Each row of a before or after table is a point. The points were changed in one or more steps. Then noise was added and the rows were shuffled. The steps act on columns, c1 being the first. Name the steps. A step turns or swaps two columns, mirrors them in a line or flattens them onto one, adds a multiple of one to another, or multiplies or shifts one. Angles are multiples of 10 degrees, from the lower column toward the higher: turns from -170 to 170, lines from 10 to 170 but not 90. Use the fewest steps. Two steps may share a column if one is a turn and the other turns, adds or multiplies; they go together, in the order done. Otherwise the lowest column goes first.

Before (8 x 2):
58  5
-43  10
-31  20
-40  -35
-9  3
91  57
-15  -38
-48  -22
After, 8 rows:
0  -50
-30  -44
-3  -14
19  60
-27  103
34  -29
-28  -22
12  -44
Steps: turn c1 and c2 by 70 degrees

Before, 11 rows:
35  -26  6  -7  2  -12
43  3  43  27  2  70
-23  1  -49  40  115  -74
-13  -4  -85  -29  98  -25
40  28  11  -29  -2  -15
105  -8  44  36  3  38
71  -30  -31  -45  8  -29
76  4  18  -58  -1  -9
-31  21  -51  77  48  -28
13  -45  -48  -8  0  -25
-1  32  -116  34  77  -49
After:
51  64  58  -55  68  -57
-100  -16  -33  55  27  -24
-60  -39  -32  38  -25  -53
55  21  55  122  32  -19
-49  40  9  -72  53  20
86  22  46  66  105  -36
48  54  112  52  74  -21
-32  24  -24  -17  28  10
-25  -22  -6  -53  30  11
-1  60  18  -19  28  18
-60  -17  -11  -98  40  -1
Steps: turn c5 and c6 by -130 degrees; turn c1 and c5 by 150 degrees; turn c2 and c3 by 140 degrees; multiply c4 by 1.6

Before, 11 rows:
-53  -83  -61  -37  -64  -42  -30  30  23  -50  -78
39  -80  3  57  -37  -33  30  -52  -9  16  19
66  20  23  54  -49  -29  -23  27  -74  -8  36
-56  42  41  10  -7  3  -83  4  56  -45  -6
-19  -62  -17  -28  22  -47  -32  64  -15  57  -58
61  22  7  21  -41  -57  38  -50  24  -30  9
5  -60  -33  -33  16  43  -17  -17  -70  42  -56
0  -65  -31  -49  -4  5  -55  20  -8  -24  35
-66  -52  -5  -13  71  -6  31  -32  -55  19  -39
7  27  -61  14  13  42  15  10  2  -10  -2
68  -46  48  40  68  58  -12  12  29  -57  -80
After (11 x 11):
-56  -85  -57  45  -102  -40  -32  -1  22  -1  -81
62  18  28  -58  -78  -27  -24  1  -73  10  34
40  -82  2  -40  -59  -30  27  0  -11  39  19
1  -63  -37  -1  24  44  -22  -1  -70  -69  -55
3  -64  -30  26  -4  2  -52  1  -5  -49  36
-56  38  39  -26  -14  2  -84  1  53  -30  -4
62  25  8  18  -66  -54  38  0  27  69  9
-16  -63  -16  -20  35  -47  -29  -3  -20  -93  -55
9  28  -59  -2  18  41  8  -1  3  30  -3
68  -47  48  -9  108  56  -10  2  28  60  -77
-68  -53  -2  17  116  -7  26  5  -55  5  -40
Steps: add -1 times c7 to c10; turn c4 and c10 by 150 degrees; multiply c5 by 1.6; multiply c8 by 0

Before (8 x 20):
39  -64  -76  43  21  36  -61  -20  -3  10  -13  38  -6  40  -74  29  24  -30  43  15
15  -5  3  -26  -34  30  30  -48  1  48  -3  -48  53  0  -1  23  -106  -20  145  -7
21  -30  34  -13  -24  -18  8  18  -17  -72  15  -5  3  -57  58  0  -18  -25  -15  13
-9  21  1  -89  -56  -71  6  13  -103  55  -6  -28  2  -28  15  -54  16  -30  -12  0
1  -8  -99  -84  25  -50  51  12  67  -16  -25  -62  -4  42  -15  37  -2  62  3  -60
-34  -88  51  -20  43  68  16  -56  31  -23  17  9  -52  37  -41  59  6  16  -44  -31
8  -4  17  56  -7  14  -65  14  0  -2  -18  -32  62  -30  -21  38  -24  62  -29  39
-35  -11  -27  81  27  -36  21  -105  -15  -40  -48  -49  68  -42  -21  -12  -5  -48  51  23
After, 8 rows:
46  -9  -19  -92  -19  -70  5  -54  -103  135  -9  -31  0  -59  14  35  19  -32  -2  12
-26  -94  40  -83  25  -49  50  17  65  -45  14  -63  -4  81  -11  -32  -5  64  61  12
36  -40  22  80  -81  -36  17  79  -16  -106  -38  -45  74  -88  -25  -13  -3  -51  -13  -54
-30  12  -1  60  10  10  -65  -13  2  -6  -27  -33  63  -55  -22  -23  -24  60  -46  19
-44  -49  87  42  -4  37  -59  29  -5  24  14  35  -2  79  -72  1  26  -32  -6  -50
-11  80  60  -22  -28  68  20  62  32  -60  -3  5  -57  75  -41  -65  4  18  18  51
-30  0  4  -23  -61  26  33  -7  2  123  1  -45  54  0  -4  -7  -103  -20  36  -142
-16  46  14  -17  6  -17  8  -31  -17  -175  -2  -5  3  -112  61  13  -15  -23  -15  11
Steps: turn c1 and c16 by 140 degrees; turn c3 and c11 by -20 degrees; turn c2 and c3 by -110 degrees; mirror c5 and c8 in the line at 30 degrees; multiply c10 by 2.5; multiply c14 by 2; mirror c19 and c20 in the line at 140 degrees
